Rows are points. The last column is the point's height on a tilted bowl or saddle (a function of degree 2), plus a little noise. Count its main directions that bend up, bend down and stay straight.
In the rows, 100 means zero.

Points:
135,80,64,71
159,81,94,64
136,98,48,56
93,105,103,96
147,63,70,64
89,116,114,86
121,110,83,86
141,89,93,80
126,114,79,80
107,111,123,82
113,138,87,80
88,74,122,89
48,67,90,61
134,133,74,63
72,98,109,88
Directions: 0 up, 2 down, 1 straight

Points:
132,113,124,126,108
81,78,129,89,127
64,76,123,93,123
112,77,94,76,109
87,109,106,107,88
147,98,125,111,121
81,83,141,88,142
57,89,118,131,108
154,110,73,76,143
121,172,107,106,54
109,78,86,67,112
129,140,77,116,130
97,102,90,101,86
62,111,84,83,103
109,169,88,33,111
70,114,136,87,120
121,107,98,115,103
158,116,98,96,107
135,85,53,107,154
76,88,81,113,62
173,103,90,81,145
85,89,60,82,84
118,120,68,92,120
95,81,106,97,96
106,91,77,155,127
Directions: 3 up, 1 down, 0 straight

Points (46 x 7):
85,131,113,93,152,97,91
68,140,124,66,125,122,77
123,89,104,106,78,59,81
37,125,51,141,95,64,16
120,106,72,120,132,76,87
80,99,124,121,85,85,89
104,69,87,72,130,92,99
129,94,92,133,147,72,71
136,88,79,130,62,104,75
110,49,113,99,62,58,76
109,74,108,115,92,75,95
53,122,132,66,109,106,73
145,73,127,77,99,112,76
101,111,84,93,127,72,105
111,141,52,81,94,61,87
123,94,80,127,112,119,84
129,117,69,138,97,146,67
82,104,108,89,71,82,89
88,108,86,166,67,118,55
149,91,107,98,105,100,79
114,110,79,95,116,144,84
104,110,89,76,109,69,104
96,82,116,69,144,65,103
56,78,149,148,87,102,67
126,118,120,128,117,124,78
113,117,129,102,131,97,87
104,114,93,42,88,112,92
92,85,146,103,99,82,90
105,73,129,107,122,70,94
63,139,159,111,74,96,50
110,96,105,57,81,59,87
100,67,109,72,92,99,98
117,83,81,87,151,121,82
98,125,30,83,70,81,49
137,69,85,128,93,94,79
51,45,91,102,78,131,56
150,132,105,52,99,144,87
133,86,108,50,126,123,81
121,103,85,98,96,86,96
99,84,73,112,103,139,79
135,112,104,122,107,60,71
103,86,96,156,117,63,77
89,93,123,76,128,100,100
88,120,59,116,47,112,49
64,91,157,131,120,67,70
124,82,144,79,91,102,84
Directions: 0 up, 4 down, 2 straight
